Each row of a before or after table is a point. One or more steps were done to the points. Then noise was added and the rows were shuffled. The steps act on columns, c1 being the first. Write out the steps. A step turns or swaps two columns, mirrors them in a line or flattens them onto one, adds a multiple of one to another, or multiplies or shifts one. Angles are multiples of 10 degrees, from the lower column toward the higher: turns from -170 to 170, lines from 10 to 170 but not 90. Use the fewest steps. Two steps may share a column if one is a turn and the other turns, adds or multiplies; they go together, in the order done. Otherwise the lowest column goes first.

Before (8 x 3):
[[ -57   27   36]
 [  33 -112   -7]
 [   8  -13   36]
 [  14  -42    5]
 [  39  -26   -8]
 [  53   10   31]
 [  -2  -43  -22]
 [ -51   26   26]]
After:
[[  79   -8  -28]
 [  67    0 -109]
 [  87   34   16]
 [ -34   32   24]
 [  37  -18  -48]
 [ -18   30   18]
 [  40    6  -39]
 [  43   41  -16]]
Steps: shift c1 by 30; swap c2 and c3

Before:
[[  39  -10   26  -13  -18  -31  -16   49]
 [  14  -27  -24  -36  -47  -47   25   16]
 [  15  -16   52  -24  -39  -36  -27  -18]
 [  -5   64  -37   16   39   10   21    2]
 [  23   13 -107   41   52   -2  -10  -20]
 [ -45   55  -93   -8   57   23  -28   26]
 [  -7  -23   13   23  -58  -42   -5   27]
 [  19   14  -46    0  -30   27   -9   10]]
After (8 x 8):
[[  30  -45  -13  -20  -36  -56   53   10]
 [ -23   72  -76   12   35   35    2   28]
 [  -2   32 -126    4   49    1   23  -18]
 [ -11   73  -41    9   18    9   52    3]
 [  26  -10   63  -25   -5  -38    4   49]
 [ -21  -44   27   12  -40  -49   34   31]
 [  21  -25   41  -20  -17  -51    5  -17]
 [   5   10  -35  -13  -35   33   23    7]]
Steps: flatten c1 and c4 onto the line at 140 degrees; turn c2 and c5 by -20 degrees; add 0.7 times c8 to c3; multiply c6 by 1.3; shift c7 by 30

Before:
[[  7 -14 -12 -34 -35 -14  22 -59  37 -21  -6  -5]
 [ -7 -13  17  28  35  15  33 -68 -36  68  35 -19]
 [ 24  26 -16 -49 -29 -29  -4  14  61 -26  50 -30]
 [-29 -18 -13  15  -9  37  84 -26 -63  84  20  15]
 [ 40 -24  -9 -21 -43 -54  -2  18  35 -40  -8 -68]
 [ 40 -24 -17  -1 -19  20  15  10  89 -21   6 -34]
 [ 49 -23 -40 -11 -11  -1 -15  -5   7 -36  23   2]
 [ 29  38 121  53  -9  86  34  13 -23  69 -36  92]
 [  3   1 -23  16   3 -50  20   9  58 -41   6   2]]
After (9 x 12):
[[  1 -18 -24   3  -8  38  36 -16 -65 109 -28  16]
 [  0 -22 -37  26 -11   0  -4  17   6 -39  -3   3]
 [  0   1 -15  -9   4 -50  31  20  59 -31 -20   2]
 [  1  27  -8  79 -30 -30  34  21  60 -25  16 -30]
 [  2 -14 -40  25 -34 -14  33 -44  38 -12  38  -5]
 [ -2 -24   0  11 -43 -54  80  20  36 -39  27 -67]
 [  1  37 110 -71  -9  87 -84 -49 -23  76 -30  93]
 [ -1 -13 -19   3  34  15  27 -66 -35  75 -52 -17]
 [ -2 -24 -10   5 -18  20  55  18  89 -13  -3 -34]]
Steps: multiply c1 by 0; turn c3 and c8 by -30 degrees; multiply c4 by 1.3; turn c4 and c11 by -130 degrees; turn c7 and c10 by 20 degrees; add -1 times c12 to c7

Before, 9 rows:
[[ -26   16   22  -10  -41    9  -22    2  -15  -29   14   11   -3  -36
     5   -2  -33  -33    2  -18]
 [   6  -10    7   19   -9  -24  -16  -44  -16  -23   10   11   -7  -12
     9   -1  -31   16    3   17]
 [ -30   22   14   21  -15    5  -19   -9  -17  -31   12  -21   -4    0
     1    3   43   12  -25    8]
 [  -2   26  -30   11  -22   16   -6   -9   32  -10   15    2    0   17
     9  -10  -34  -20  -11   14]
 [  13   43    9   24  -29   -3  -19   -8  -10  -28    3 -121   -1    3
    -4   -6  -33   15   -5    0]
 [  -9   12   25   22  -32   11  -16   -8  -18   -4   12    5    2   12
     0    1   25  -14    7   16]
 [  -4   -6   -6   11  -11   11    1  -31   16   19    7   11   42   -7
   -32  -12  -28   18   -4   11]
 [ -42  -12   20   18  -18   13   -1   -2  -16  -25    8   11   -4    8
    -2  -12  -16    8    3    5]
 [  14   -9   12    3  -60   16  -23   -1    1    8    3    2   -3    1
     2   -7  -24   17    3   12]]
After, 9 rows:
[[ -46   15   22   19  -18   13   -7   -1  -13   32    5   12   -2    8
    -5  -10  -18    5    4   -5]
 [ -27   -3   19  -11  -40   10   24   10  -14   25   16   11    0  -33
     5   -3  -32  -34    3  -19]
 [   9  -27    4   24  -32 -119   12    2  -10   15    3   -2   -3   -1
     0  -10  -32   17   -7  -35]
 [  17   48   13    0  -59    7    0   -6    1    6    5   16   -4    2
     2   -6  -28   17    5  -50]
 [ -29  -20   13   24  -14  -19    0    4  -16   22   12    7   -2    0
    -3    4   41   19  -28  -40]
 [   8    8    8   16  -13   12   -6   33  -14   24   11  -20   -5  -11
     9   -1  -31   28    0  -44]
 [   1  -14  -30   12  -24    1  -10   12   33    6   15   18    1   14
     5   -9  -33  -16   -8  -25]
 [ -10    8   28   22  -32    5   -6   12  -18    4   15   13    5    8
     1    1   29   -9    9  -44]
 [  -1   18   -5   14   -9    9   -8   25   14  -13   10   13   46  -12
   -31  -10  -26   28   -3  -10]]
Steps: add 0.7 times c5 to c2; turn c2 and c10 by -160 degrees; swap c6 and c12; turn c7 and c20 by 120 degrees; multiply c20 by 2; mirror c8 and c18 in the line at 100 degrees

Before, 13 rows:
[[-56  -9 -30 -20 -10  25  94 -61  67  46   7   2  -1 -39  -3  26   7 -13
  -33 -25   1   9 -11 -10 -53 -21  24 -24  49  30  16 106  32  24 -23 -58
  -47 -23 -10  -5  15 -44  10 -16  35 -16 -33   0  25 -70  25   1   5 -18
   47  29 -10  -3 -10  38   4 -19 -67  36]
 [ 36   9  -7  47   6 -23 -62  11   5 -16 -56   6 -36  31 -46 -17  -3 -17
    9  16  16  44 -15  44 -18   8  -5 -33 -48 -45  11 -22  -1 -25  19  18
  -30  29  16  13   1  13  -7  13 -29   8 -33 -11   1 -74 -29 -11   9   6
  -45 -20  15  49 -15  37  18   9  69 -22]
 [ 58  23 -43  28 -20  46 -48  18 -21  -5 -45  -5 -17  30 -49  -2 -44 -24
   56 -15  16  17 -14  36 -34 -26  -9  -5 -48  -2  30 -38 -24   3  33 -18
   21  -3   2 -13   9  22 -42  36  -7  25 -13 -35  22 -21   9  22  30 -31
    1   7  -7  40 -21  24  -2  40  59 -12]
 [-16  13 -21 -31  -1 -38  18   6 -23 -27   3 -47 -32 -32   9  -7  46 -13
  -34   8  15  23  50 -40 -35 -43  23  26  -1   6   9 -22 -28  -2  35  -9
   30 -41 -75 -24 -72  37  -3 -28 -81  20  51 -14  -3 -35   8 -96 -45 -61
   42  27 -13   3  16   7  54 -47   1  51]
 [ 17  37 -31  27   0   5 -50  11  16 -46 -16   1 -10  66  24  24 -57 -31
   44  -1 -13  50 -25  53 -26 -16 -31  -7 -33 -16  38 -21   1 -30  71  -1
  -25   7 -15  -7  27  43  22  20  18  23 -56 -11  -9  14  17   6   7  12
  -57   1 -14  23   5  52 -12 -11  85 -27]
 [ 34  11  -8  46  -5   7 -57 -10 -22 -22 -59  -4 -11  41 -10  18 -41   9
   13  11  55 -21   7  46 -22 -17   4  -3 -30 -61  -4 -39 -13 -49  30 -44
  -11  42   9  13 -29 -14  -1 -13  -2  31 -27  -7  20  20  21  14   3   3
  -19 -13 -34  46 -14  42 -23  -1  45 -21]
 [  7   1  -4  13  -3 -19 -42  36  -7  -9 -43 -34  17  53 -21  52  -9 -23
   50  17  17  41 -31  29 -44  -9  -4 -50 -43  -3   3 -38 -43   0  31  17
   30  31  -2  -2   8   2  28  11  -1 -33 -51   5  27  11  12  49  20 -35
  -67 -46 -21  36 -16  29 -18   6  75 -34]
 [-55  -3  -6 -86 -35  -9  58 -35  37  53   5  10 -44 -22  -6 -13   0  17
  -25  -2 -45 -11  41 -73 -59 -14  -6   0  36   4  29 116  -5  99  -6 -67
  -38  -6  37 -12  33 -48  12 -34  54   7  -2  38  11 -84  42  11 -24  14
    2  27 -17 -31  -7  20 -23 -10 -74  16]
 [-61  -3 -11 -33 -48  15  89 -35  18  38   5 -13 -25 -24  11   7   7  36
  -25   1 -58  -8   1 -20  -2   2   2  37  52   4  13 111  -8  45   9   5
  -51 -26 -13   4  36 -37  52 -38  16  35 -15  16  10 -77  20  34   2 -49
   14  34 -33  31 -22  -6  -9  11 -85  43]
 [ 18  -6 -27  16 -14 -16 -68  -8 -30  20 -52 -15 -22  27  -4  36 -21 -25
   41   7  23  74 -34  17 -41 -38   9 -11 -33 -56   4 -34  11 -36  62  33
  -11  24  -5 -36  17  34  17  20   2   2   5 -11  39 -15   5  38 -45   3
    3   0 -24  10 -20   7   5   0  38 -33]
 [-25  26  -8 -44  -5 -15  48 -36  35  14  -1   7 -40  10  29 -11  16  32
  -17 -38 -71 -30 -20  -8 -17  -9  33 -50  39 -10  14  85  25  29 -21 -25
  -29  -3  30  19  -7   0   7 -12  53 -15  12  10  27 -65  44  27   9 -19
   34  13 -17 -13  -7 -24 -39  20 -26  29]
 [ 24 -21  13 -24  -8 -53  19 -19 -80  15  12  31 -12 -41  28 -23  45 -52
  -31  17  11   0  37 -29 -38 -33  23  36 -22  61 -10  22 -63  -4  33  15
  -38 -39 -67 -22 -87  29 -17   5 -67  30  36 -30  -6 -31  26 -71   0 -10
   77 -10  -2  16   9   0  20 -71 -24  41]
 [ 11 -22 -42   4  38 -37  46  14 -40  35   3  -1 -34  -2  -6 -25 -16  -4
  -27  19   4   9  69 -20 -28 -34  14  29   4  56 -27  13 -25 -16  32  -2
  -38 -28 -13 -39 -83   8 -22 -20 -42  12  75 -26 -12   7 -51 -45  -7 -47
   43  11  13   4   0 -22  45 -78   7  35]]
After:
[[ 18  38 -29  26   1   5 -50  11  18 -46 -15   2 -12  67  24  24 -58 -31
   44   4 -14  50 -25  53  -4 -16   8  -8 -33 -16  37 -21   1 -29  70  -2
  -24 -31 -15  -7  28  42  15  19  17  22 -89 -11  -8  14  17   6 -10  13
  -58   2 -13  23  -2  53 -13 -12 -89  25]
 [-16  13 -21 -30   0 -38  19   7 -24 -27   4 -47 -33 -34  11  -8  46 -12
  -34  18  14  23  49 -39  34 -43 -41  26   0   8  10 -21 -28  -2  36 -10
   29  23 -76 -25 -73  37  -1 -27 -80  19  82 -14  -2 -35   8 -96  54 -62
   44  26 -12   3   5   6  54 -46 -14 -44]
 [ 34  13  -8  46  -5   7 -58  -9 -22 -23 -58  -4 -11  42  -9  18 -41  10
   14 -13  57 -21   7  46   7 -16  43  -3 -31 -60  -5 -40 -13 -49  30 -45
  -11   4  10  12 -29 -14   0 -14  -3  31 -44  -8  21  20  21  13  -7   5
  -19 -12 -35  47  14  40 -24  -2 -49  20]
 [-62  -3 -10 -32 -48  13  89 -33  18  38   6 -14 -25 -25  12   8   6  36
  -23 -23 -58  -6   1 -21  31   2 -27  37  53   4  12 112  -8  45   9   5
  -51   4 -14   4  36 -37  36 -39  15  35 -24  15  10 -77  20  34   6 -49
   13  34 -33  32   5  -6 -10  12  78 -42]
 [-54  -3  -6 -87 -34  -9  58 -36  37  53   4  10 -45 -23  -6 -13   0  18
  -27  -6 -45 -11  41 -73  81 -14  -6   0  36   4  29 117  -4  99  -6 -66
  -40  -6  37 -12  31 -48   7 -33  54   6  -4  38  12 -85  42  11  28  14
    2  27 -15 -31   1  22 -23 -10  50 -10]
 [-55  -9 -30 -20 -10  25  93 -61  68  46   9   2  -1 -40  -3  27   7 -14
  -33 -13   1   9 -12  -9  73 -22 -23 -23  48  30  15 105  33  25 -23 -58
  -46  25 -11  -6  15 -44   8 -16  35 -15 -54  -1  25 -70  24   1   0 -17
   47  29  -9  -5 -23  39   3 -18  44 -37]
 [ 24 -21  13 -25  -8 -52  18 -20 -80  14  12  31 -12 -41  27 -23  45 -53
  -33  11  11   0  36 -29  45 -33 -37  35 -23  62  -8  21 -64  -3  34  14
  -38  24 -66 -22 -88  28 -12   6 -65  30  58 -30  -7 -30  26 -70   7 -10
   76 -10  -2  16  16  -1  19 -71   9 -40]
 [ 35   9  -6  47   6 -24 -61  11   5 -15 -56   6 -35  31 -46 -18  -3 -17
    9 -12  17  44 -16  44  -6   8  29 -33 -50 -46  10 -22  -1 -25  19  17
  -30  -5  16  13   1  13  -5  12 -28   8 -52 -11   1 -74 -30 -11 -12   7
  -45 -20  15  48  18  36  19  10 -71  20]
 [ 19  -5 -26  15 -13 -16 -67  -8 -30  21 -50 -15 -24  28  -2  38 -21 -24
   42 -19  22  73 -34  17  27 -38  25 -10 -34 -56   4 -34  12 -37  62  33
  -10   8  -6 -37  17  33  12  21   0   4   7 -11  38 -15   7  39  39   2
    3   0 -24   9  11   7   4   0 -49  41]
 [ 58  23 -44  28 -21  45 -48  16 -22  -6 -45  -5 -17  30 -48  -2 -44 -25
   58 -23  15  17 -14  36  10 -26  -4  -5 -48  -2  29 -39 -25   3  33 -19
   20  -9   2 -12  10  22 -28  36  -6  25 -21 -34  22 -21   8  22 -33 -31
    0   8  -7  39 -11  23  -2  41 -66   6]
 [-25  26  -9 -44  -6 -14  48 -36  36  14   0   8 -41   9  29 -11  15  30
  -17 -13 -72 -29 -19  -9  25 -10  -4 -49  40 -10  15  84  24  29 -21 -25
  -30  32  30  19  -6   0   4 -11  53 -15  20  10  27 -65  44  27  -4 -20
   34  13 -17 -12 -35 -24 -39  20  18 -30]
 [ 10 -21 -42   4  38 -38  46  15 -39  34   3   0 -33  -3  -7 -25 -15  -5
  -28   3   5   9  69 -20  24 -35 -28  29   3  56 -27  12 -24 -17  31  -3
  -38  13 -13 -39 -83   7 -15 -20 -42  13 121 -26 -11   6 -50 -44  13 -48
   43  11  14   4  17 -22  45 -78 -16 -33]
 [  6   0  -3  14  -3 -20 -43  35  -6  -8 -43 -35  19  53 -22  51  -8 -22
   49 -13  19  41 -32  29  15  -9  31 -52 -42  -2   3 -38 -42   0  31  17
   30  -4  -2  -2   7   2  20  10   1 -33 -81   6  27  11  13  50 -25 -37
  -67 -46 -19  36  20  30 -17   6 -85  31]]
Steps: mirror c20 and c59 in the line at 40 degrees; turn c25 and c63 by 160 degrees; swap c27 and c38; multiply c43 by 0.7; multiply c47 by 1.6; turn c53 and c64 by -170 degrees
